Rows are points. The points of each table are mixes of a few directions, plus a little noise. Count the directions of each table, and those that both share. Where both have some left over, give the other angles between the two spaces (their principal angles), to ten degrees, smallest first.
In the rows, 128 means zero.

First:
[[124 177 147]
 [125 168 144]
 [127 142 134]
 [131  84 110]
 [132  69 105]]
Second (5 x 3):
[[129 122 126]
 [128 125 127]
 [125 175 147]
 [125 164 143]
 [134  51  97]]
Directions: first 1, second 1, shared 1

First (6 x 6):
[[117 148 157 115  60 119]
 [133 122 104 110 150 119]
 [164  81 116 151 160 116]
 [135 138 174 126  87 102]
 [126 111  90 132 132 151]
 [ 94 167 128 135 180 162]]
Second, 6 rows:
[[151  58 133 141 154 143]
 [ 85 182 140 145 114 122]
 [139 103 116 121 142 129]
 [130 101 109 136 167 114]
 [136 134 123  79  76 157]
 [127 188 146 146 116 103]]
Directions: first 4, second 4, shared 2; angles 50, 50

First (10 x 8):
[[152  94 147 132 105 112 146  82]
 [144 202  86 135 126 110 125 127]
 [ 90 190  94 128 115  99 176 145]
 [ 88  76 155 125 145 173  75 166]
 [176 107 118 110 123 113 131 103]
 [117 119 127 123 124 125 135 132]
 [115 203  90 139 124 113 126 138]
 [116  65 140 107 131 145 105 140]
 [153 106 160 127 165 155 128 143]
 [131 119 163 154 123 134 134 103]]
Second:
[[132 153  56 107 128 121 112 155]
 [122 115 195 135 131 126 138 108]
 [117 155 168  91 138  98 116 130]
 [136  87 130 177 119 162 149 111]
 [137 131  50 134 122 141 123 147]
 [127 104 177 150 127 137 142 107]
 [138 107  86 158 119 154 137 129]
 [114 172 162  72 141  85 108 138]]
Directions: first 5, second 2, shared 1; angles 80

First (10 x 11):
[[153 115  50 110  92 192  97 154  68 133 204]
 [151 131 102 144 139  94 124 106 132 108 122]
 [123 122 154 140 140 108 117 114 136 147 106]
 [ 70 146 169 120 149 150 203 165 152 108  99]
 [150 119 108 149 141  99 116 112 113 132 121]
 [151 136  96 112 108 136  99 112 145 104 157]
 [149 114 150 142 146 119 119 130 160 133  90]
 [154 128 113 122 116 133 125 139 126 117 135]
 [112 119 130 146 151 112 100  89 147 137 120]
 [ 66 150 209  94  96 137 180 162 102 161 127]]
Second:
[[123 122 167 136 126 137 126 109 164 123 156]
 [140 133 154 153 119 142 143 119 175 149 197]
 [119 148  50 104 131 113 120 158  77 145  60]
 [116 128 105 108 135 118 116 134  96 116  73]
 [120 111 185 132 131 135 120 101 162 103 147]
 [127 135  90 117 130 118 125 144  95 133  93]
 [145 123 125 139 125 127 141 138 110 129 145]
 [148 119 167 154 121 137 144 119 156 129 191]
 [ 98 151 150 124 125 145 111 102 211 151 147]
 [145 108  91 116 136 107 133 156  34 101  72]]
Directions: first 6, second 3, shared 1; angles 70, 80

First:
[[175 113  64  76 100 100 162 169 168 137 118 145  37 117]
 [141 232 125 154 137 183 143 156  95  86 103 169 129  80]
 [133  50 111  93 113  79 127 120 164 161 143 103 100 159]
 [129 165 131 140 133 148 131 135 114 113 121 141 134 112]
 [108 115 153 143 138 129 112 108 120 132 136 114 162 141]
 [127 149 132 137 132 140 128 130 119 120 123 135 135 120]
 [100  77 157 136 136 109 105  95 131 148 147  98 167 159]
 [111 124 150 143 136 133 116 112 117 129 134 119 158 136]]
Second, 9 rows:
[[135 163 139 129 118 125 151 163 137 150 120 139 138 154]
 [128 143 140 130 123 125 137 145 132 145 125 131 141 145]
 [121 131 142 135 128 127 129 130 127 139 131 124 146 143]
 [142 106  87 113 132 136 117 105 125  89 127 132  79  76]
 [138 193 154 132 112 121 169 198 141 177 114 145 157 183]
 [126 107 116 126 134 130 114 105 124 111 131 122 115 107]
 [ 82  39 155 148 158 123  66  34 106 108 156  82 170 120]
 [118  83 119 129 141 132  99  77 117 100 139 111 119  99]
 [166 190 101 110 106 133 172 194 143 136 105 164  86 125]]
Directions: first 2, second 2, shared 1; angles 80

First, 10 rows:
[[116 141 111 121 124 108 137 120 120 113 111 140 118 107 140 123 115 129]
 [147 103 163 137 138 167 112 144 145 157 160 103 151 170 107 139 158 125]
 [ 54 147 168  42 172 153 133 158 176 135 109  87 200 157 140 150 212 111]
 [196  84 153 189 117 167 103 133 124 163 183 118 118 167  92 131 120 133]
 [106 153  97 114 121  92 144 115 114 100  96 149 110  90 149 119 104 131]
 [119 139 113 123 124 111 135 121 120 115 114 139 118 110 138 123 115 130]
 [160 103 150 154 128 157 113 136 133 152 160 115 133 159 107 133 137 128]
 [153 112 136 152 123 141 119 129 126 140 148 125 123 141 115 129 124 130]
 [169 117 109 174 105 117 124 113 103 125 140 149  91 114 120 117  84 137]
 [ 61 181  82  74 129  68 160 112 118  78  61 155 118  65 172 117 110 127]]
Second:
[[214 117 188 246 119 175 137 114 100  70 139 152  96 117 172 125 142 139]
 [ 89 141 120 133 142 117 128 109 113 141  96 109 126 153 114  98 128 144]
 [150 116 137  55 117 143 128 174 176 117 174 142 166  92 150 187 147  91]
 [105 138 149 176 149 139 128 103 104 135  94 106 119 169 120  90 144 152]
 [124 137 146 118 134 136 136 135 137 112 120 127 140 122 147 137 151 124]
 [141 103  90  62 108 115 108 156 156 174 182 131 141 121  91 161  96 106]
 [122 138 116 141 125 113 132 115 113 121 114 136 114 120 130 115 115 135]
 [ 77 141  82  90 130  89 128 120 121 153 106 122 123 128 105 112 101 133]]
Directions: first 2, second 4, shared 2

First:
[[ 84 102 186 118 125  87 148 192 155 133 112 116  82 100 118 152 113 160
  154  95 190 151 174 170]
 [151 106 127 125  93 156 106 128 145  95 105 116 131 117 128 139 139 142
  105 131 116  97 137 109]
 [121  67 158 108 122 103 110 118 166 128  94 106 102  99 116 121 114 177
  121  67 159  96 152 100]
 [116  86 161 116 113 111 122 149 158 119 101 109 101 101 119 137 122 165
  128  92 160 112 159 126]
 [ 81 165 156 135 158  89 171 184 109 158 156 143 108 135 129 142 115 108
  170 139 165 190 141 193]
 [160 149  94 137 112 169 115 107 113 108 133 134 157 144 137 128 147 105
  109 168  85 114 106 112]
 [155 136 109 135  98 169 113 130 124  97 122 127 145 133 134 141 146 118
  110 160  98 113 124 121]
 [128  83 130 109 150  98 110  75 152 151 112 115 120 115 119  95 110 160
  120  65 139  96 122  79]
 [158 168  83 143 130 165 123  98  97 122 150 144 165 156 140 120 146  89
  115 175  79 128  92 118]
 [128 175 116 146 122 151 145 161 100 119 150 145 140 147 138 146 141  92
  137 182 114 160 123 164]
 [126 171  89 134 188 106 142  69  89 179 171 152 156 162 134  85 117  89
  140 133 102 151  76 117]]
Second:
[[158 100  89 133  89 180  96 124 127 103 109  89 148 120 164 128 149 132
   66 148  91 106 128  80]
 [ 96 146 149 111 162  83 131 120 142 136 126 146 112 124 114 136 103 131
  152  99 147 135 121 140]
 [115 121 118 105 125 121  91 109 156 101 103 114 129 113 146 146 113 142
   90 107 110 103 120  87]
 [179 110 126 156  78 187 140 153 112 111 129 124 138 131 115 124 168 126
  133 172 123 118 150 146]
 [ 97 152 149 118 168  79 141 122 131 151 138 149 115 132 112 130 104 125
  163 105 148 146 120 149]
 [ 91 152 129 126 185  78 154 120 110 181 158 140 123 140 132 109 104 113
  154 111 147 166 112 143]
 [176  90  89 141  69 199  97 129 128  90 107  88 151 121 159 131 159 134
   66 159  85  95 135  83]
 [115 152 173 139 149  95 172 149 119 152 151 173 108 141  78 126 123 121
  206 125 172 151 138 198]]
Directions: first 3, second 3, shared 1; angles 50, 50
